Rows are points. The last column is the point's height on a tilted bowl or saddle (a function of degree 2), plus a little noise. Count its main directions that bend up, bend down and stay straight.
In the rows, zero is written as 128.

Points (10 x 3):
[[ 50  81 193]
 [135  99 145]
 [ 85 128 132]
 [164 126 161]
 [197  95 167]
 [150 120 149]
 [117  88 151]
 [104 122 135]
 [195 154 220]
 [228  80 179]]
Directions: 1 up, 0 down, 1 straight

Points (16 x 4):
[[144 145 101 139]
 [173 150 177 166]
 [174 102 127 145]
 [113  74 170 153]
 [180 114 151 152]
 [144 167  42 190]
 [ 25 129  92 196]
 [ 98 181 235 221]
 [126 108 139 131]
 [148  88 100 142]
 [ 74 179 130 161]
 [122 127 178 145]
 [163 128  92 145]
 [136  33 133 171]
 [101 117 174 145]
 [134 132 239 208]]
Directions: 3 up, 0 down, 0 straight

Points (22 x 5):
[[117 117 133 136 120]
 [ 99 113  73 107 142]
 [117 131 102  66 152]
 [ 59  86 126 143 124]
 [ 42 238  52  67 247]
 [152 168  90 150 157]
 [166 140 125 111 143]
 [ 28 107 127 184 143]
 [ 64 145 106  86 141]
 [165  59  92 225 191]
 [213 137 133  87 185]
 [112 105 184 153 123]
 [103 100 184 152 124]
 [186 122  70  95 196]
 [181  74 133 156 169]
 [113 107  92  83 147]
 [109 101 169 122 119]
 [ 94  80 129  36 176]
 [147 160 128 113 130]
 [136 172  59  45 208]
 [118  44 114  62 182]
 [123 131 105  97 136]]
Directions: 3 up, 0 down, 1 straight

Points (45 x 7):
[[158 144  61  52 143 159  76]
 [ 72 149  47 157 138 123  77]
 [161 181 142 133  94 155 134]
 [247  59 170  85 126 181  53]
 [178 180 119 107 147  79  94]
 [139 133  59 125 209  95  69]
 [232  10 137  85 164 134  88]
 [ 73 144  89 116 182 224  77]
 [148 128 150 136 200 118  95]
 [ 74 113 168 231 175 102  61]
 [190  99 124  31  89 159  68]
 [ 63 190 115  92 211  39  10]
 [106 169 166  89 113 151 150]
 [138 169  68 125 114 121 106]
 [ 63  92 145  91 116  86  75]
 [ 73 104  16 181 103 136  75]
 [ 96 111  88  89  72 149  94]
 [ 79 134 136 202 104 155 106]
 [ 35 101  67 112 185  77  27]
 [123  99 130  82 179 159  96]
 [130 143  99 162 145 145 121]
 [105  73 118  84 180 120  84]
 [ 83  81 210 209 154 187  64]
 [162 154 144 147  97 115 122]
 [170 214 181 135 145 103 115]
 [111 125 187  87   7 158  75]
 [140 109 118 138  80 162 123]
 [ 69 116 138 120  93 119 106]
 [ 88 130  88 184 114 111 107]
 [111  70 117 134  81 243  76]
 [ 46 186 152  97 143 107 117]
 [203 122 155  93  66 174  92]
 [114  59 198 160 136  77  81]
 [120  81 167 172 121  28  77]
 [ 78 183 129 120 144 134 130]
 [143 113  93 117  99 116 120]
 [177 185 108 124 153 130 111]
 [204 115 126 168 183  99 104]
 [133  97 127 122 113 122 125]
 [161 147  90 184 142  92 112]
 [120 151 122  97 142  83 102]
 [134 133 103 138 104 121 124]
 [137 137  92 104  62 109  99]
 [126 171 133 162  53 184 117]
 [187 127 195  33 123 149  83]]
Directions: 1 up, 5 down, 0 straight

Points (64 x 9):
[[102 130 167  89 102  83   7 147 181]
 [159  65 115 133 113 175 138 165 180]
 [122 120 182 172  57  96 131 124 109]
 [150 138 141 201 101 122 146 101 155]
 [ 82 116  78  95  92 103 209 101 200]
 [123 108 130 117  73 113  54  83 150]
 [118 110 153 118 106  59 177 179 142]
 [135 112 118 169 125 154 112 132 134]
 [166 179 127 159  92 168 148 198 189]
 [178 164 114  74 171 142 146 182 189]
 [147 115 198 173 125 128 133 157 151]
 [ 97 135  81  69 167 142 103 111 143]
 [151  79 113 172 100 119 120 108 146]
 [ 71 127 158 117 193 144 145  81 162]
 [180 143 156 110 136 137 166 132 164]
 [101 141 132  77 118 182 130 177 198]
 [159 135 133 125 153  92 182  81 168]
 [134  99 109 132 164  83 124 117 150]
 [ 82 156 128  84 129 134 122 149 174]
 [144 132 174  66 129 168 162 105 193]
 [ 95 191  49 156 205 150 119 166 192]
 [ 97 130 143 186 181 153 115  99 140]
 [ 94  98  87 159 110  89 103  83 152]
 [108 115 147 102 203 172 133 138 166]
 [ 73 145 117 149 163 172  90 121 150]
 [167 113 137 153 113 199 125 134 160]
 [107 102 130  94 110 169 155 144 165]
 [174 164 127  94  92 183 125 177 182]
 [115 168  47 120 141  93 132  83 144]
 [136 172  95  91 151 110  95 135 140]
 [142 171 149 110 108 152  60 123 163]
 [106  34 159  97 136 130 155 107 195]
 [132 134 128 111 119 136 133 170 149]
 [ 92 119 111 118 114 146 190 147 165]
 [ 58 105  73 103  85 186 141 143 197]
 [ 69 116 120 147 154 101 152 120 162]
 [155 110  95 157  34  36 185 134 141]
 [ 70  88  95 155 129 155 109 127 157]
 [139 197  72 127  65 111 124  42 185]
 [168 156  91 166 105 149  89  95 130]
 [ 91 112 126 151  71  76 155 148 113]
 [152 181 119 141 135  94 200 118 168]
 [115 101 173 108 182 216 142 150 206]
 [100 111 124 100 140 125  78 149 149]
 [117 143 165 119 160  91 111 146 150]
 [124 126 159 181 130 126 139 152 144]
 [124  86 130  76 158 126 143 164 190]
 [122  93  85 114 168 133 187 181 213]
 [ 57 171 163 171 132 162 100 134 186]
 [162 167 135  87 122  77  69 178 195]
 [130 114 154 128  93 146 186 140 146]
 [ 97 191 154 120 143  57 120 101 184]
 [141 127  96 146 122 193 137 125 132]
 [108 115 136  93  80 178 115  95 165]
 [ 64 128 156  83 168  78 134 161 198]
 [161 113 140 173 151  76 157  84 172]
 [ 72 177 165 101  92 211 122 157 239]
 [ 65  62 179 130 109 154 127 118 147]
 [161 125  81 105  96 154 132 109 126]
 [135  82  94 116 112 177  76 138 151]
 [171 168 176 149 168  87 142  67 179]
 [136  95 103 149 133 138 104 104 127]
 [133 128  68 175 167 178 161 117 140]
 [131 170 130 124 143 144 144 112 135]]
Directions: 6 up, 1 down, 1 straight

Points (68 x 9):
[[136 169 157 107  90 129 103  81 146]
 [118 161 127 101 150 111 121 162  89]
 [123 120  66  90 163 111 176 101 131]
 [128 149 115 159 132  95 123 100 131]
 [158 117 125 111  86 139 161 139 123]
 [137 110 129 108 148 162 171  73 212]
 [127  72 148 121  97 174  99 173  74]
 [156 146 145  87 109 131 150 106 156]
 [109 131 148 124 163 117 127 162  96]
 [133  79 137 134 186 120 103  97  77]
 [135 139 118  98 148  83 136 157  81]
 [ 99 128 134 126 160 137 108  80 109]
 [199 151 126 132 141 153 181 103 138]
 [173 137 164 114 150 141  67 120  82]
 [158 176 176 131 162 147 151 152  74]
 [121 103  81 107 122 121 170 184  62]
 [ 65 159 125  80 127 171  98 159  44]
 [ 79 127  78 185  87 136 112 162 185]
 [119 155 127  33 111 134 144  96 190]
 [105 127 105 105 107  74 155 101 131]
 [141  93  98 144 110 146 109  71 127]
 [120 114 141 108 156 126 122 129 105]
 [150 124 110 175 214 163 119 168 119]
 [162  89 140 196  87 112 164  66 129]
 [ 77 135 138 166  97 149 126 122 153]
 [110 144 132 101 146 111 126  69 149]
 [115 128  86 125 109 147 132 163 111]
 [129 171  84 120 168 180  84  80  93]
 [160 131 138 128 155 132  94 155 119]
 [126 114 185 149 129 108  89 129 107]
 [126 223 101 145 116 124 124 114 155]
 [117 173 134 150 135  93 106 140 150]
 [ 90 170  90 195 144 148 134 160 166]
 [105 157 149 133 134 193 161 149  70]
 [152 105 169 165  59 149 151 140 102]
 [137 143 158 124  80 141 118 169 111]
 [140 138 164  97 155 108 126 110 117]
 [131 179  83 186 139 131 163 195 193]
 [ 33 131 192 100 111 138 129 122 136]
 [ 73 152 119 138 112 115 126 105 133]
 [185  96 161 136 104 128 133 110  76]
 [171 132 107 102 117 118 153 118 126]
 [144 158 122 167 145 123 124 169 178]
 [124 136 114  74 117 161 182  99 230]
 [154 111 116 101  97  62  94 146  36]
 [197 160  90 128 115 156 139 136 130]
 [ 92  97 104 121 154 141 130 150  88]
 [125  96  69 159  80 203 113 123 158]
 [194  94 160 130 161 145 186 116  86]
 [ 90 174 128 128 137 115 171  66 199]
 [136  99 128 111 117 142 131 124 124]
 [120 157 182 107 112 129 155 116 157]
 [161 135 128  60  93 130 139 174  33]
 [110 125 153 127 151 119 145 114 133]
 [135  94 189 167 139  61 157 138 116]
 [120 149 122 148 109 118 146 157 147]
 [101 144 164  84  96 165 140  83 215]
 [157 123 157 118 166  94 114  94  93]
 [126  88 153 165 182 128 146 108  88]
 [165 159  99 187 115   7 154 175 150]
 [117  93 160 101  52 140 135 110 163]
 [147 107 130 131 113 141 123 144 116]
 [155  62  53 135 133 152 147 164 101]
 [139  90 152  75 141  77 111  89 106]
 [121 171 117 104 145 146 123 179  83]
 [139  93 170  77 152  79 190 134 166]
 [ 98 129 145 170 141 115 122 100 125]
 [211  95 130  96  95 149 109 163  18]]
Directions: 1 up, 3 down, 4 straight

Points (76 x 9):
[[113 183 103 140 134 146 124  96 129]
 [141 182 141  67 106 100 140 147  83]
 [ 73  72  80 118 131 101 148 117 136]
 [124 174  94  81 155  64 107 152  55]
 [177 137  78  97  77 120  98  97 132]
 [159  90 112 201 123 130 117  91 156]
 [141 116 128 135 142 131 134 124 129]
 [109 106 117 116 140 156 142 161 118]
 [111 152 104  84 115 137 118 212  63]
 [106 203 133 119  66 200 102  65 151]
 [ 78  84 177 144  76 105 177  92 180]
 [211  78  93 153 153  96 140 208 177]
 [153 118 130 146  76 112 118 117 153]
 [100 166 152 144 133  95  98 142 116]
 [136 119 101 124  96 190 173 123  89]
 [150 119 142  96 102 123 116 163 116]
 [ 72 124  92  99 185 102  90 126 125]
 [199 140  70 218  99 142 185  96  70]
 [138 170 113 139 131  91 178 107  98]
 [110  89 125  54  66 110 114 171  61]
 [141 101 123  58 125  86 122 182  85]
 [141 110 126 175 102 134 158 163 130]
 [123 114 144 101  71 142 115 131 117]
 [110 151  72 103 185 161 129 114 133]
 [ 86 123  63  94  98 169 123 143  75]
 [191 170 123 174 138  77 145 156  94]
 [149 166  97  76 151 155 179 132  73]
 [ 84  99 144 132 113  98 156 124 149]
 [153  67  55 115 135 149 172 134  91]
 [107  98  84 140 133 156 209 103 114]
 [142 115 141  98 154 188 170 124  86]
 [150 134 132  97 139  93 129 129 106]
 [122 152 127 124 214 102 105 186 126]
 [141  70 174 143 114 109 152 159 138]
 [130 153 159 159 135 113 142 141 115]
 [140 194 118  86 134 140 130  84 110]
 [113  89 149  98 145 104 147 163 118]
 [ 74 119  89 181 124 119 131 149 161]
 [120  98 186 143 121 100 173 115 132]
 [170  54 130 132 101  77 121 123 117]
 [107 130  80 149 114 188 134 207 104]
 [118 126 109 169 130 101 117 126 144]
 [ 73 140 119 149 153 186 118 135 141]
 [227 100 152 104  89 144  53 111 199]
 [178 144 195  54 115 115  78 105 109]
 [119 128 112 150 107 144 125 153 128]
 [146 119 147 141  74  94 180  87 160]
 [120 120  92 132  58 137  74 115 139]
 [ 71 192 142 109  21 172 154 163   7]
 [107 109 132 120  91 177  90 106 131]
 [156  96  80 146 105 153 172 128 104]
 [ 65 190 101 123 139 161 146 167  68]
 [170 122 172 132 110 171 131  94 134]
 [196 101 135 158  74 181 187 121 106]
 [142  75 154 154  80 146 120  86 151]
 [138 152 100 130 130 180 125 150 116]
 [113 101 126 107  66 102 136  36 199]
 [ 92 141   7 138  98 135 143 205  36]
 [141 122 115 130 133 171 166 133 109]
 [160  96 105 154 167 161  84 162 193]
 [180 155 152 136 163 155 198  75  75]
 [160 178 151 151 155 152 129 136 104]
 [114 120 131 139 131  90 180 101 134]
 [116  79 123 123  79 168 125 169  98]
 [174 162 130 108  99  81 123 202 113]
 [ 60 139 160 154 150 105 138 110 151]
 [212  89  49 136  97 114  89 166 133]
 [104  66  71 103 143 128 174  70 118]
 [102 117 107 175 113  81  92  94 161]
 [ 89 141  84  96 135 159  76 134 110]
 [151  98  82 105 105 143 208  98  89]
 [ 98 111 134 128 111 140  82 102 145]
 [157 191 154 125 202 186 126 151  79]
 [116  75  88 139 159 135 157 141 138]
 [122 114 178 142 148 131 137 110 117]
 [123  70 131 114  93  92 146 200 133]]
Directions: 3 up, 4 down, 1 straight

Points (77 x 9):
[[ 47 143 123 150 190 194  98  71 121]
 [147 109 128 133 220 167  99 104 176]
 [ 86 145 116 100 107 137 111  99 134]
 [170  52 112 141 164 197 120  83 193]
 [ 76 122 145 147 124 192 143 151 178]
 [137 134 146 158 116 168 115 138 154]
 [150 168 193 157  80 137  97 148 177]
 [108 155 139 229 146 200  61 132 201]
 [142 144 122 117 208 118  72 122 171]
 [102  95 118 119 105  78 174 136 193]
 [151 150  99 190 115  87 145 131 177]
 [117 147 146  94 151 151 173 176 136]
 [111 112 131 148 142  97 157  69 154]
 [187 177 131  68 112  70 161 141 155]
 [163 132 128 132 141  85 143  78 162]
 [132 171 113 115 117 128  81 175 169]
 [ 65 158 107  73 133  61  92 105 157]
 [184 124 126 153 106 116 123 153 151]
 [127 136 148 152 118  74 123 139 157]
 [188 106  88 162 115 153 147  98 164]
 [ 76 108 138 133 180 164 125 119 142]
 [171 123  77 240 157 128 133  74 188]
 [113 209 125 130 153 132 117 116 163]
 [167  62  98 139 141 147  95 156 177]
 [127  92 166 146 128 115 120  96 143]
 [151 152  64 144 126 125  89 136 177]
 [106 134  93 122  79  85  90 115 173]
 [171  94 118 174 152 116 122 114 161]
 [125 165 105 135 195 115 106 144 158]
 [175  80 146 157  86 124 126 134 165]
 [102 172 200 180  45 169 127 112 249]
 [157 135 117 117 143 152 146 141 150]
 [178 149  97  97  91  89 150 144 177]
 [113 179 132  87 158 117 126 117 137]
 [ 63 123 149 122 162 172 149 151 159]
 [125 159 115 149 120 127 127 142 147]
 [158 165 105  91 178  71 204  79 184]
 [142 125  75 186 142  87 117  58 162]
 [152 119 135 187 111 202 106 145 174]
 [193 156 109 140 136 167 129 119 165]
 [ 79 110 131 143 123  88  82 103 128]
 [ 88  94 159 118 107 108  90 123 138]
 [130 150  88  93 139 118 140 117 153]
 [130 132 162 185 132 144 160 114 176]
 [128  94 181 153 137 146 127 189 151]
 [101 169 170 173 108 155  76  87 169]
 [163 125  86 110  88 151  97 118 173]
 [176 116 115 104  81 109  89  70 167]
 [107 203 135  87  85 135 175 144 159]
 [ 94  99 143 123 110 134 132 126 152]
 [144 125 148 123 108  52 144 103 172]
 [135  69 130 169  62 103 169 129 215]
 [150 124 165 144 172 249 136 148 231]
 [ 96 133 134 102  65 125 176 142 186]
 [ 85 175 103 131 102  89 186 215 158]
 [121 112 124  96 146  88 116 149 153]
 [185 123 123 141 142 150 144 167 147]
 [119 107 157  98  88  95 109  91 150]
 [145  63 114 133 124  94 172 138 208]
 [ 92 149 156 102 144 165 109 123 139]
 [165 113 137 126 141  87 123 206 137]
 [111 133 159 185 165 144 114 175 152]
 [114 137 124 131 100 184 162 164 173]
 [144 136  79 161 103 117 142 144 160]
 [147 153 166 130 140 112 158 165 131]
 [106 159  63 116 112 196 132 113 153]
 [ 48 160 128  83 112 142 203 113 166]
 [124 104  87  90 102 151 173 170 188]
 [132 149 130  88  90 163 157 143 161]
 [142 109 130  74 150 111 126 130 158]
 [ 59 136 149  79 185 112 120  94 114]
 [110 156 125  95 160  98 160  56 137]
 [101 170 101 146  87 153 161 164 165]
 [169  89 170 195 202 139  90  96 177]
 [121 110 123 229  98 147 135 172 180]
 [ 89  57 121  73 122 108  99 157 190]
 [119 130 132 156 113 147  89 145 145]]
Directions: 4 up, 1 down, 3 straight
